Every row gives one point. The window is the flat piece filled in between its corners: a triangle in 3 columns, a solid with four corners in 4, and so on. A path goes straight from each point to the next, and from the last back to the first. List the points from which the path goes on through the window.
In the rows, 128 means zero.

Window (4 x 4):
[[138 118 173 116]
 [130 130  68 138]
 [117 108 103 104]
 [ 93 126 213 122]]
Path:
(1): [112 155 143  87]
(2): [129 148 181  83]
(3): [120 110 173 130]
(4): [129  77 166 131]
(5): [127 141 169 109]
(6): [139 149 156  68]
(7): [106  83 147 162]
(8): [129  89 152 148]
(9): [134 153 152  78]
(10): [140 135 102 108]
(11): [141  76 111 141]
(12): [110  69 138 144]
Through the window after points: 2, 4, 6, 8, 12

Window (6 x 6):
[[115 138 113 110  85 131]
 [ 78 132 184  93 137 128]
 [156  64 150 134 186 144]
 [181 182  51 120 137 111]
 [105 151 186 109  83 111]
 [100 193 143 133 109 139]]
Path:
(1): [135 167 190  93 118 160]
(2): [110 169 151 108 109 150]
(3): [ 94 167 145 133 124 119]
(4): [113 113 143 133 144 108]
(5): [128 124 168 104 153 165]
(6): [133 146 148  81 115 145]
(7): [101 137 124 128  94 116]
(8): [121  65 135 149 185  89]
(9): [152 125 172  96 139 186]
(10): [126 132 173 104 114 162]
(11): [ 75 130 153 147 148 107]
(12): [109 160 119 131 109 118]
(13): [156 166 141  83  99 162]
(14): [116 165 161 104  99 141]
(15): [ 88 127 161 144  86  67]
(16): [ 99 143 150 117 109 106]
Through the window after points: 2, 4, 6, 8, 12, 14, 16

Window (8 x 8):
[[117  90 117  85 138 102 160  94]
 [119  51  73 124 123 195 137  97]
 [125 190 162  90 114 127 106  99]
 [ 97  91 133 151 140  86 141 109]
 [ 47 185  90  96  96 124 160 170]
 [146 211 137  87 145 120 187 122]
 [ 86 101 140 126  94 143 153  90]
 [162 107 129 107 106 124 151 116]]
Path:
(1): [109 115 150  91 154 136 162 145]
(2): [128 142 106 111 129 110 150 105]
(3): [125 120  94 114  99 111 148  89]
(4): [124 101 162 118 127 139 146 125]
(5): [ 94  92 129 114 113 159 147 112]
(6): [115 127  63 133  95 129 152  78]
(7): [118 171  83 118 120  79 158  79]
(8): [125 123 162  91 144 138 163 132]
Through the window after points: 3, 5, 7

Window (9 x 9):
[[157 139 165 128 137 177 101 106 165]
 [123 118 130 184 129 151  92 181 105]
 [199 101 144 113  57 181 132  90 115]
 [138 162 180 170 168 127 128 132 120]
 [134 111 112 128 128  77 101 155 134]
 [157  69 157  73 183 149 156  95 116]
 [134 148  78 154 127 115  59 125 114]
 [ 95 191  86 121 132 103 101 141 141]
 [ 94 126 117 171 185 143 124  87 169]]
Path:
(1): [ 96 113 183 106 129 123  70 156 102]
(2): [117 133 139 143 125 132 104 120 126]
(3): [166 106 121 154 137 154 110 154 136]
(4): [188 147 122 156 177 136 160 136 139]
(5): [ 86 103 166 134 130 143  83 123 109]
(6): [109 140 162 125  91 136  76 140  94]
(7): [181 122  99 134 134 140 135 133 140]
(8): [194 141  65 168 125 141 130 131 127]
Through the window after points: 2, 4
